Rows are points. To make a cloud, some directions were put in groups of two or more. Within a group, all points are equally far from the middle, so they leave a hole (a ring in 2 directions, a hollow ball in 3). The other directions are filled evenly. Then the cloud was stretched, turned, moved and blurred a little. How many holes are there, and how many directions does each take, smallest first?

Cloud (14 x 2):
-2.7,-3.9
-1.4,-0.8
1.6,-3.7
-5.2,-0.7
0.5,-4.1
0.2,2.6
-2.9,-1.4
-5.4,1.6
-6.1,0.0
2.3,-1.5
-6.8,0.2
-1.9,-4.0
-6.1,2.0
-1.6,-4.0
Holes: 0

Cloud (20 x 3):
-7.2,4.2,-0.6
-0.2,6.2,-1.1
4.8,-1.1,-1.3
-2.4,-1.1,-5.3
2.7,-2.0,-2.7
-0.4,-5.4,3.5
-0.3,5.7,1.7
1.5,-2.6,-0.5
0.9,2.9,-2.2
-3.9,-1.7,-0.7
-0.7,-3.1,1.4
-5.7,4.3,2.9
0.7,-0.5,-5.3
-1.7,3.7,-4.3
-5.0,4.0,-0.5
-7.4,3.0,4.4
4.0,1.2,-0.4
2.1,-0.6,3.6
-1.9,1.0,0.0
-1.8,3.0,5.7
Holes: 0

Cloud (26 x 4):
-5.1,-2.8,-4.1,-2.5
-3.7,5.7,3.6,0.9
-2.7,-3.0,-2.3,4.6
-6.5,2.3,2.7,3.9
-3.9,1.9,-3.7,1.3
3.2,3.1,1.4,0.4
-3.1,-4.4,2.3,0.7
3.7,1.0,-4.0,-1.0
-2.8,-3.7,-3.3,-4.7
-0.9,2.4,-4.4,1.3
-1.8,-0.6,-2.6,-5.7
-4.4,-1.2,3.8,4.4
-2.6,6.8,2.0,-0.5
-2.1,-3.2,-2.7,4.4
0.3,0.5,-4.9,-3.6
-5.5,1.8,-0.9,-5.4
-0.5,-0.2,-4.9,1.9
-3.1,-5.9,-0.6,-1.5
-4.8,-0.9,0.8,-4.6
-3.6,2.1,1.9,-3.8
-4.2,2.1,3.7,-1.3
-3.3,-1.8,1.0,-3.9
-1.1,6.2,1.1,-1.6
-0.7,6.2,2.6,4.9
-0.6,1.8,-1.6,-5.1
-0.2,3.7,-3.2,3.1
Holes: 1 (4)
